Each row of a before or after table is a point. The points were changed in one or more steps. Then noise was added and the rows were shuffled. The steps act on columns, c1 being the first. Name the steps. A step turns or swaps two columns, mirrors them in a line or flattens them onto one, adds a multiple of one to another, or multiplies or shifts one. Angles are multiples of 10 degrees, from the lower column toward the higher: turns from -170 to 170, lines from 10 to 170 but not 90. Use the fewest steps. Two steps may share a column if one is a turn and the other turns, adds or multiplies; they go together, in the order done. Otherwise the lowest column goes first.

Before (10 x 3):
[[ 40 -19  20]
 [-22  12  21]
 [-19  62  14]
 [ 29   5  39]
 [-22 -16 -11]
 [ 33 -20  16]
 [-18 -27  32]
 [-23 -22  32]
 [ -5  95 -12]
 [-13  -6 -20]]
After (10 x 3):
[[-33 -18  -1]
 [ 30 -16   7]
 [ -4  93 -19]
 [  7 -25 -28]
 [-45   2 -29]
 [ 13 -21 -29]
 [  9  15 -32]
 [ 22  -4  17]
 [-42 -17  -1]
 [ 11  59 -39]]
Steps: add 0.3 times c2 to c3; turn c1 and c3 by 160 degrees

Before:
[[-13 -69  25 -13 -12   5 -25  40]
 [-66 -73  48   3  28 -24 -49  -2]
 [-20 -33  39 -40 -27 -78   5  -4]
 [  3 -31  56  -8  49 -54   3  29]
 [ -6  12   9 -51  23 -44 -22  43]
 [ -7  21  -2  11 -10  27  69   3]
 [ 47  50  -7  41 -24 -27 -11 -63]
 [ 36  25 -37  24  14  13  77 -64]
 [ 16 -27   0  75 -38 -57 -34  12]
 [-31 -31 -65  21  28  -7  47 -20]
 [ 82  29 -47  21 -17   1  40 -70]
 [-51 -23  32 -19   5 -37 -45  20]
 [ 95  -6 -49  22 -40  15  17 -27]]
After:
[[ 35  26 -40  23   5  38  78 -65]
 [  4 -32  56  -7  50 -33   3  31]
 [-64 -71  49   1  27  -3 -43   0]
 [-20 -34  39 -40 -24 -59   7  -3]
 [-49 -26  34 -15   7 -16 -43  24]
 [-29 -28 -64  25  31  12  44 -19]
 [-15 -68  22 -11 -13  28 -19  42]
 [ 12 -25   2  75 -38 -35 -33  14]
 [ 47  53  -8  42 -22  -7 -12 -65]
 [ -6  24  -2  13 -15  46  73   0]
 [ -8   8   7 -52  26 -26 -21  43]
 [ 84  27 -50  20 -18  23  42 -65]
 [ 98  -6 -45  23 -42  32  17 -27]]
Steps: shift c6 by 20

Before:
[[ -8  16 -51  17  18   7 -16 -22  14  -6  35   0]
 [-34  28 -15 -24  32  22  13  12 -10   3 -18  16]
 [-21  27  20  -6  40  -7  12  20 -33 -16  -5  31]
 [  1  -7  15  15  33   8   1  -8 -37  31  22 -52]
 [ 16 -16 -25  34  -2  -1  -5  -4 -15  12 -11 -28]
 [  5   9 -12  24  10   0 -33  20  24  18  -2 -12]
 [ 40  27 -36  15  10  15 -16   5   3  13  17 -15]
 [-15  27 -12 -36  12  -9 -25  -4  -8  -9 -16  22]
 [ -4 -14   1 -12  74 -38  16  -5 -30  25 -41 -20]
 [ 12  -7 -51 -16  16  20 -41  18  20 -18   8  21]
 [ 18  -6 -16  19  14  14 -16 -15  -1  35  11   9]
 [-11 -24  -4 -19  43 -51  35  10 -36  46  -9 -26]]
After, 12 rows:
[[-34  27  -3 -26  31  18  14  11  33   2 -18  -3]
 [-22  27 -67  -8  40 -12  12  20  76 -15  -5   2]
 [-10 -23 -50 -19  41 -44  34  11  95  46  -9   8]
 [ 19  -6  13  19  15  13 -16 -13  10  34  11  -2]
 [-14  26  -2 -35  11 -14 -24  -5  27  -9 -16   3]
 [ 17 -16  -1  34  -2   4  -6  -6  52  12 -10  -1]
 [ 14  -7  76 -16  16  16 -40  19 -28 -16  10  -2]
 [ -4 -14 -47 -12  74 -33  17  -5  78  24 -41   4]
 [ 39  26  36  13  10  18 -17   5  10  13  17  -3]
 [ -8  14  65  18  18   8 -16 -20 -10  -6  36  -2]
 [  1  -8 -70  15  33  17   1  -8  87  32  21  -3]
 [  6   8  46  24   9   2 -32  19 -56  18  -4   1]]
Steps: multiply c9 by 3; turn c3 and c9 by -150 degrees; flatten c6 and c12 onto the line at 170 degrees

Before:
[[ 29  46 -14  23 -39   2  14  -6 -10   6  34 -26 -50 -43  56 -36 -34  -9
  -14  39]
 [ -8  63  29  -7 -32  39  18 -41 -45  23  27 -11 -64 -23  34 -42 -15 -48
  -31  76]
 [ 23  30  41 -14  26   7 -38   5  19  10 -18  48  25  15 -18 -27  41 -17
  -17 -26]
 [ 68  19 -10 -37 -35 -13 -49 -11 -12  50   5   9 -23  63  10 -45   7   9
   64   0]
 [-17 -24  56 -49  25 -11  19  53  38  28 -65   9  20 -18  13  34  24 -24
  -58 -27]
 [ -4  27  53  12  28  34  -2  23 -38   3  25 -37 -38  21  54  12 -26 -26
   -3  58]
 [ 27 -11  32 -18  58 -10  12   4  31  32 -55  28  23   6  -6  40  -1 -48
  -34  -7]
 [ 91  13   9 -17 -44   6 -14 -55 -14  18  22 -49 -55 -21  30 -95  -2  -4
    3  -1]]
After, 8 rows:
[[ -6  62  32  -9 -30  43  16 -43 -43  23  28 -60  -9 -20  30  12 -11  60
  -31  74]
 [ 28  49 -13  20 -40   0  12   0  -7   6  34 -53 -27 -46  46  25 -36  24
  -10  38]
 [-15 -23  53 -46  27 -14  14  53  43  35 -69  20   6 -17  16 -44  27   5
  -57 -29]
 [ -4  28  46  12  32  38   1  20 -34   1  26 -43 -40  25  55 -27 -26  16
   -3  53]
 [ 67  16  -9 -38 -32 -13 -51 -12 -13  49   5 -24   8  59  14  41   8  17
   60   4]
 [ 88  16  14 -16 -48   5 -15 -59 -19  14  26 -61 -48 -17  29  83  -4  53
    2  -2]
 [ 29 -15  27 -18  57 -13   9   4  33  30 -51  24  26   5  -5 -54  -1  24
  -31  -6]
 [ 23  24  41 -17  24   7 -31  10  15   8 -18  24  45  15 -22  18  38  25
  -20 -30]]
Steps: swap c12 and c13; turn c16 and c18 by -150 degrees

Before (8 x 48):
[[ 12   6  -9  40  -5   5  19 -26 -39 -47  16 -18  22 -20 -29  11 -26  27
    0  66   9 -36  36  21 -52 -39 -32 -44 -11   4  -2   6  36  -9  18 -23
  -26 -15  -9 -19 -32 -54  41   3 -20 -30  -7  31]
 [ 12  17  11 -21 -15  32 -29  17   7 -50 -32 -17  -1 -17  14 -19 -24 -12
  -22 -11  44 -30   7 -14   5  -6   8  -3  39   0   9 -13  29  -5  -5 -13
    5  28   0 -34   1 -34  41  22  17  15 -16 -16]
 [-40 -21  -3  -6  19  30 -10 -17 -13   9 -26  26 -31  45 -23  24   5  22
    0 -11 -17 -19  33  39   7 -31   7   6 -18  20 -20  -9   9  -7  42   7
  -19  20 -41   5  11  -5  14 -26  46 -15  -8  38]
 [ 20  -9 -24   2  10   1   8 -17   2 -38  24  35 -19  -2 -42 -10  10  42
    3   2 -33   0 -22  34 -19   5 -10  21  26  28 -41   8  24   2   7  32
   46  21  20  42 -38  11  -5 -20  -4  25 -14 -25]
 [-17   6  28  15  15 -38  -4  14   6  13 -34 -34  30 -23 -36  -7 -22 -12
  -36  27 -23  13   4  -5   4  19   9 -38 -17  15  10  50  19  31   2 -26
   18  17 -45  17 -37 -32 -23 -26  -5 -23  26   8]
 [-38  55  33 -19  12 -31  22  27 -12 -20  23  -7   9  -1 -18  16   7 -37
   38  -2  46   7 -39 -22 -31  14 -44  30  56 -16  12 -22  -9  23  16  -9
   -2 -27 -38  41   5 -12 -10  13   9 -12  24  34]
 [-37   5   8  -1 -19   1  37 -13  18  -9  -6  -4 -37  45  17 -28  45 -34
   10  52   7 -39  20  37   0 -24   7   5  -3  13   4 -14 -31  28  19 -15
  -16 -19 -24   6 -10 -25  36  -8  -6  20 -25  36]
 [ 17  -9  25  25  16   8  -3  15  37  18  15 -21  17   0 -21 -11  29  -4
   21  14  43 -34 -27  40 -60 -24   1  24  12  17  -7  40 -28  43   1  27
   37   9  16   7 -10  15 -29  32  -7  41   4 -10]]
After, 8 rows:
[[-38 -21   1  -7  21  36 -13 -15 -13  10 -27  23 -33  41 -26  23   2  15
    1 -17 -35 -22  29  41   6  14   5  30 -19  23 -20  -9  -5 -17  39   6
  -21  16 -41   2  -7  -7  14 -24  45 -14 -10  38]
 [ 14  -9  30  24  17   8  -3  12  38  18  14 -26  21   0 -24  -9  31  19
   22  12  90 -34 -23  41 -61  29   1   9  10  18 -11  42  -4  39  -1  28
   38  -5  15   5 -14  17 -25  31  -7  46   4 -12]
 [ 18  -7 -23   2   7  -3   7 -16  -2 -40  21  35 -19   1 -45 -14  10  37
    6   4 -80   0 -21  33 -18  15  -7 -33  25  28 -37   6   7 -21  10  33
   46  34  20  43 -27  12  -3 -16  -2  26 -15 -24]
 [-40   4   4   1 -20   2  34 -15  17  -9  -3 -10 -39  42  20 -27  48 -15
    9  54  84 -40  16  39   1  14  10  13  -1  14   5 -17 -44  44  22 -14
  -16 -20 -25   2 -25 -30  39  -9  -5  20 -26  35]
 [-36  56  31 -16  13 -25  23  27 -15 -20  20  -7   5  -2 -17  15   9 -24
   36  -3  40   9 -41 -23 -32  19 -43 -16  56 -17  13 -22  27  38  19  -8
   -3 -42 -38  43  19 -10 -13  17   8 -12  23  33]
 [-17   5  39  12  17 -38  -3  13   4  14 -37 -34  30 -22 -35 -11 -23   6
  -36  25 -58  10   0  -8   6 -41   8 -28 -16  15  13  47   9  32   0 -28
   21   1 -48  21 -27 -32 -25 -24  -8 -25  30   6]
 [ 12   2 -17  38  -4   9  20 -26 -39 -48  19 -18  21 -22 -29  11 -26  19
    1  63 -89 -36  32  21 -49 -27 -33  19  -8   4  -4   8  61 -19  20 -23
  -26  -9 -10 -19 -56 -57  42   4 -19 -32  -6  29]
 [ 11  16  23 -23 -14  31 -30  12   2 -50 -35 -14   1 -16  13 -17 -24  -9
  -17 -16 -54 -32   8 -14   7  -1  10   2  39   0   9 -14  83   1  -5 -12
    3  19   2 -35  -1 -37  40  19  15  12 -13 -16]]
Steps: multiply c3 by 1.3; turn c3 and c38 by -20 degrees; turn c18 and c34 by -30 degrees; multiply c33 by 3; turn c21 and c33 by 60 degrees; turn c26 and c28 by -110 degrees; turn c28 and c41 by -40 degrees
